Each row is a point. A path goes straight from each point to the next, and from the last back to the first. The post is the endless flat space through its rows: a point in 2 columns, a line in 3, a plane in 4, and so on, so that a path can go around it. How many times does the path go around the post? Going back the other way cancels.
In the rows, zero is written as 128.

Post, one row:
[[153 158]]
Path:
[[225 148]
 [162 137]
 [116 107]
 [108 171]
 [ 96 186]
 [111 132]
 [155 113]
 [182 140]
 [205 205]
 [155 218]
 [119 172]
 [103 141]
 [145  92]
 [189 138]
 [189 181]
 [128 216]
 [102 168]
 [108 117]
 [130 123]
 [112 166]
 [116 219]
 [167 181]]
Times around: 1

Post:
[[135  99 160 105 119  89 113  99]
 [135  86  93 158 102 140 147 132]
 [101  71 119 125 121 122 179 162]
 [158 130 101 105 171  88 136 128]
 [ 59 148 159 233 202 184  67  89]
 [120  92 148 170 145 128  70 144]
 [118 227 180 129 205 190  49 120]]
Path (18 x 8):
[[129 100 151 188 141  95  78 147]
 [131 173 190 168 213 126  91 102]
 [157 132 139 185 242 159  38 148]
 [ 99  79 143 112 152 123  53 100]
 [111 100 111 102 115  82 108 192]
 [ 49 140 129 215  85 168 143 110]
 [149 120 140 171 181  77 111  90]
 [138 127 130 166 203 172 160 115]
 [193 145 158  70 151  96  94 180]
 [155 128 115 136 152  58 119  79]
 [ 69 156  75 204 206 115  64 132]
 [ 42 101  99 204 168 165  94  54]
 [101 164 152  75 127 115 117 139]
 [127  74 171 186 112 109  44 170]
 [150 123 156 191 161 167  30 159]
 [120 116 111 140 197 188 118 132]
 [ 50 106 220  96 148 154  71 122]
 [164 128 106  23 112  34 113 175]]
Times around: 2

Post, 17 rows:
[[124 100  66 108 148 201 138  93 126 208 117 182 115 147  88  80  78 152]
 [ 68 122 185 191 147 108 145 176 227 122 177 144 106 183 192  98 176 221]
 [168 113 130 127 141 148 102 138 122  91 112  82 177 110  64 136 125 138]
 [177 106 111  92  97 139  82 105 142 119 161  95 180 104 126 133 159 148]
 [144 178 156 159 161 149 108 118 156 165  67 136 173 100  57 119 150  87]
 [158 123 123 119 138 132 113 105 157  82 159 100 121 102 138 180 145 115]
 [105 178 181 110 100  76  80  99 108 155 197 126 160 121  62 112 109 120]
 [135 131 120 125 116 149  79  89 149 103 100 128 167 131 125 125 129 136]
 [165 188 140 135  92  80  83 148 113 135 132 128 126  97 186 101 152 183]
 [170 137 128  95 156 135  94 100 123  95 155  96 146 116 149 110 156 136]
 [179 132 115 121 145  84 111  89 106 117 132 131 121 130 106 150 179 135]
 [154 131 153  71 111 105 150 106 147 130 134 121 122 150 144 132  98 118]
 [153 127 130  78 107 158 109 120 132 113 123 140 116 133 119 117 161 157]
 [156 129 128 125 196  76  95 104 181 129 123 141 109 127  83 138 145 154]
 [191 127 125 126 106 144 119 116 147  92 100 148 146  88 102  99 138 100]
 [113 167 127 106 109  94 127 149 164 107 144  94 120 145 137 108 136 106]
 [201 140  87  91 146 135  87 130 123  96 146 147 156 115 138 164 142 139]]
Path, 22 rows:
[[156 176  94 109 131 122  57  99 144 119 130 104 174 159 132 123 124 182]
 [155 140 108  89 154  84 101 141 199  93  90 128 115 126  98 103 149 168]
 [115 165 186 150 135 125 114  90 143 154 117 103 149  80 149 117 107 127]
 [180 105 126 126 146 100  89 121 127 166 118 111 202 110  63 164 105 156]
 [214 123 167 105  93  60 114 129 138 138 152 115  99  81 129 108 151 134]
 [167 158 121 167 139 111  77 117 157 175 169 116 119 109 114 114 132 147]
 [153 107 147 130 175 164 144  85 115  93 147 106 130 132  42  81 147 112]
 [173 140 112 105 121 163 156 116 133 109 192 122 192  94 143 152 140 108]
 [ 79 146 152 109  77 139 140  58 151 145 101 162 163 141 112  75 128  95]
 [138 121 153 130 150  77  76 107 173 170 109 142 145  84 123 131 146 134]
 [176  97 121 110 136 156  87 146 124 131 135 116 172 164 155  95 156 169]
 [176  97 136 129 166 138 138 168 112 142 117 139 136 168  20 122 115 172]
 [156 163  79 152 131 160  81 106 131 152 106 121 116 111 105 115 106 189]
 [124 187 113 146 184  87 110 150 136 132 103 118 146 154  87 115 137 159]
 [174 139 152 107 112 106 115 142 146  97 156  81 141  57 174  91 134 158]
 [146 136 149 109  98  87 125 118 105 109 139 135 110 128 162 123 119 156]
 [136 120  93 138 133 156  83 104 129 127 116 153 122 131 109 150 159 151]
 [208 107 142 126 110 111  94 144 118 139 178 128 129 117  86 112 155 139]
 [127 144 137  82  98  80 101 102 128 132 120 113 146 192  52  89  98 146]
 [146 107  92 138 143 143 107 147 164 141 180 103  96 126 142 130 109 144]
 [141  60 126  97   7 207  96 126 166  95 156 147 135 135 153 141 184 163]
 [165 171  91 121 144 123 108 111  98 124 171 144 102 174 130 102 149 123]]
Times around: 3

Post, 17 rows:
[[ 96 138 113 136 138 157 191 141 114 108 123 100 115 155 187  92  98 155]
 [167 131 141 153 114  95 110 144 118 122 137 128  95 123 135  71 129 137]
 [170  75 111  67 147 143 130 122 164 105 101 132 170  87 140 131 142 105]
 [ 99 137 107 167  94 108  66 206 113  96 194 124 134 101 115 138 102 117]
 [132 131 133 146 141 121 146 183  57 168 153  92  92 138 160 106 106 103]
 [160 123 147 139 101 119 170 120  86 112 144  87 128 143 154 106 121 143]
 [134 141 127 135  89 145  76 144  52 113 129 124  96 136 176  99 129 137]
 [ 86  86 144  99 112 117  70 161 206 126 194 138 146 145  82 147 144 113]
 [138  77 105 177 153 146 206 111 143 114 107 147 138 143 165 142 133 118]
 [130 169 157 128 154 113  70 167 102 113 165 119 134 127 137 117  70 125]
 [142 116 143  79 105 136 155 146 195  55 115 162 130 126 116 171 141  70]
 [144 113 137 123 137 116 148 148 185  89  82  91 162 133 158 132 148  84]
 [ 77 154 113 141 142  81 128 145  85 113 184 118 122 138 112 127 129 124]
 [139 122 104 129 100 127 177 134 103 132  57 124 129 124 170  86  83 116]
 [125 153 114 161 115 154 108 124  86 109 153  89  93 119 131  94  95 109]
 [102  90 119 126 129 124 112 157 198 101 122 135 126 126  80 201 161 158]
 [140 101 174 111 123 129 151 110 175 121 106 140 123  75 178 125 134 104]]
Path:
[[168 108 113 120 126 126 192 151 159 116 128 107 102 168 116 178 120 120]
 [119 127  90 147 162  80 195 161 128 141 141  99 128 139 120 130 160 138]
 [ 68 103 123 191 122 154 165 123 140 139 170 144 128 103 112 198 166  77]
 [ 65 131 196  84 118 144 185  88 169 113 127  94 128 135 156  84 118 136]
 [ 89 122  59  82 179 108 117 107  70  87 124  87 158 109 104  94 101 161]
 [149 136 176 114  79 111 143  89  90  86 177  86 121 116 201 100 115  73]
 [160 107  97 134  73 165 142 184 137  55 121 131 114 110 165 217 156 109]
 [105 121 120  85  86 160 149 137 105 108 109 105 139 132 171 174 163 141]
 [155  66 131  65 166 160 143 129  90 178 114 125 140 131 116 169 144 115]
 [ 68 130 196 149 136 125 122 167 155 139 122 122 111 156 179  82 102 185]
 [151 148 142 124 133  99  60 160 115  76 111 103 118 112 122 160 119 120]
 [145 121 111 149 123  90 172 158 142  73 147  79 112 199 122 158 153 131]
 [130 110 142 172  84 102 129 112 162  89 141 154 151 145 165 117 150  96]
 [157 153 144 150  68 130  93 195 172  82  85 149 164 110 162  87  97 140]
 [106  61 179 168 106 185 120 120 146 137 149 156 155  73 194 119 153  67]
 [147  67 174 119 123 114 125 110 142 106 134 182 104 113 132 148 151 132]
 [122 121 147 123 142  96 132 160 155 116 111 211  86 132 148 148 111 152]
 [124 162 170 155 124  89  67 165 146 143 147  47 117  83 193  77 120 127]
 [175 175 158 117 114  91 145 192 186  92 156 111 171 148  90 161  85 112]
 [ 98 150 162 146  69 149 136 155 124 117 149 136 101 117 156 115 109  64]
 [ 70 110 150 101 119 117 163 160 145 108  83 123 184 187 136 145 108 170]
 [108 137 143 115 112  86 152 162  68 135 140 115  85 111 183  76 118  87]
 [178 128 233  42 153 128 175  74 108  83 181  67 147 147 186  79 131  51]
 [183 101 159 111  37 158  51 156 171   7 148 161 154  93 123 178 164  61]
 [122 104 125 176  84 123  62 162 202  78 122 178 155 151  81 163 166 113]
 [110 131 129 132 192 104 107 122 143 134 110 158 129 140 148 145 144 175]
 [ 47 137  68 140  79  73 186 170  97 150 115 137  78 168 125  92 103 169]
 [ 85 103 162 162 109 115 138  88 124 142 120 106  91 197 146 125 131  88]
 [116  80 166 158  64 125 116 153 195  83 145 176 113 131  56 163  99 120]
 [146  82 118  95  77 133 149 143 185 102 106 159 111 142 123  57 179 118]
 [131 145 111 105 113  61  97 226  82 117 141 127 150 117 116 156 159 102]
 [155 101 166  77 123  70  84 149 192 195 166 105 175 114  87  87  72  88]]
Times around: 2

Post, 17 rows:
[[137 130  97 124 141  95 147 139 126 135  89 139 124 143 106 124 123  88]
 [133 156 138 109 107 118 118  89 116 167 137 113 145 138 121 123  99 116]
 [ 93 139 131 177 130  96 107 102 101 128 140 154 137 133 105 150 105 130]
 [140 124 172  99  87  90 100 116 180 115 141 107 125 118 142 106 119 132]
 [101 129 128 128 104 104 132  92 147 102 104  95 110  97 111 155 130 103]
 [110  77 132 145  87 159 113 151 122 145 164 170 183 167 151  94 151 143]
 [136 100 129 142 110 136 124 171 118 163 170 123 191 158 100  99 153 151]
 [ 85  76 175 182  82 135 143 117 113 117 159 119 105 125 121 118  86 132]
 [111 126 134 143 128 106 138 162  74 137 145 130 143 150 115 121 175 131]
 [129 122 164 122  59 116 131 125 133 131 107 175 130 126 104 120 123 161]
 [153 115 152 120 123 101 140 123 140 130 121 165 144 124 100 158 108 141]
 [152 137 140 112 123 105 119  90 135 139  86  97 154 115 139 103 106 139]
 [103 109  80 133 115 130 121 134 106  89 162 142 131 114 111 138 135 143]
 [174 130 111 116 148 122 112 145 140 124 130 114  83  88 139 148 173 121]
 [ 94 124  75 106 114 114 164 152 150 141 123  81 130 153 173 117 131 117]
 [157 137  90 158 103 177 110 129 113 104 164 154 152 249 142 101 157 159]
 [159 163 144 134 107 127 123 141 112 136 129 115 140 137 148 133 117 119]]
Path:
[[142 118 113 158 141 112 107  92  73 133 152 133 189 149 148 124  81 120]
 [139 115 187 134  94  75 122 133 163 111 156 127  85 122 107 181 125 154]
 [173 144 107  79 123 151 119 111 114 166  76 148 198 115  98 120 112 177]
 [ 75  89 144 149  96 124 143 176 144  83 116 194 109 120 125 128 165 160]
 [167 159  99  90 104 148 121 156 109  92 176 111 144 153 181 122 169  95]
 [124 134 124 195  56 147 122 113  64 159 164 140 157 187  86 102 117 135]
 [ 73  35 182 154  98  96 121  83 129 147 101  84 128 118  83  87  97 137]
 [120 112 167 146  97 147 119 108 138 125 126 117  99 149 107 117 121 125]
 [176 158 135  92 116 173 129 147  89 173 194 138 200 141 139 138  88 149]
 [122 144 142 154 109  88 102  75 107 115 153 193 124 116 122 129  77 145]
 [ 94 134 125 143  61 116 167 100  93  90 140 116 118 137 159 154 122 138]
 [ 83  91 132  96  72  84 112  94 159  83 147 102 116 129 107 118 119 154]
 [140  73 153 139 111 129 132 166 170 119 108  66 168 126 133 120 119 150]
 [104  61  94 131 146 131 140 107 144 109 105 165 173  65  72 110  93 138]
 [131 165 125 108 114  98 140  95 148 120 133 149 180 189 100 127 150 111]
 [110 119 120 136 109 118 158 148 105 166 115  84 147 115 151 121 145 145]
 [109 155 125 140  79 116 143 198  33 187 158  81 122 133 150  94 149 133]
 [178 118 140 124 105 123 114 119 167 124 135 112 147 174  66 146  62 146]
 [ 99 124 189 134 126 103 161 148  94 149 154  86 129 133 118 123 111 151]
 [112 146 101  87  99 120 150  86 152 129  99  63 110 133 127  96 146  78]
 [168 114 114 105 119 122 115 144 139 171 127 187 117 122 150 110 179 126]
 [133 117 146 132 120 107 120 101  55 182 148 153 173  75 102 161  53 149]
 [ 93  92 168 154  70 160 162 125  72 147 137  78 147 129  60 154  86 138]
 [ 86 180 141 115  82 138 136 116  83 156 112 126 130 140 118 108 126 117]
 [130 167 111  83 117  80 119 108 141 123 152 122 106  99 114 147 138  92]]
Times around: 5
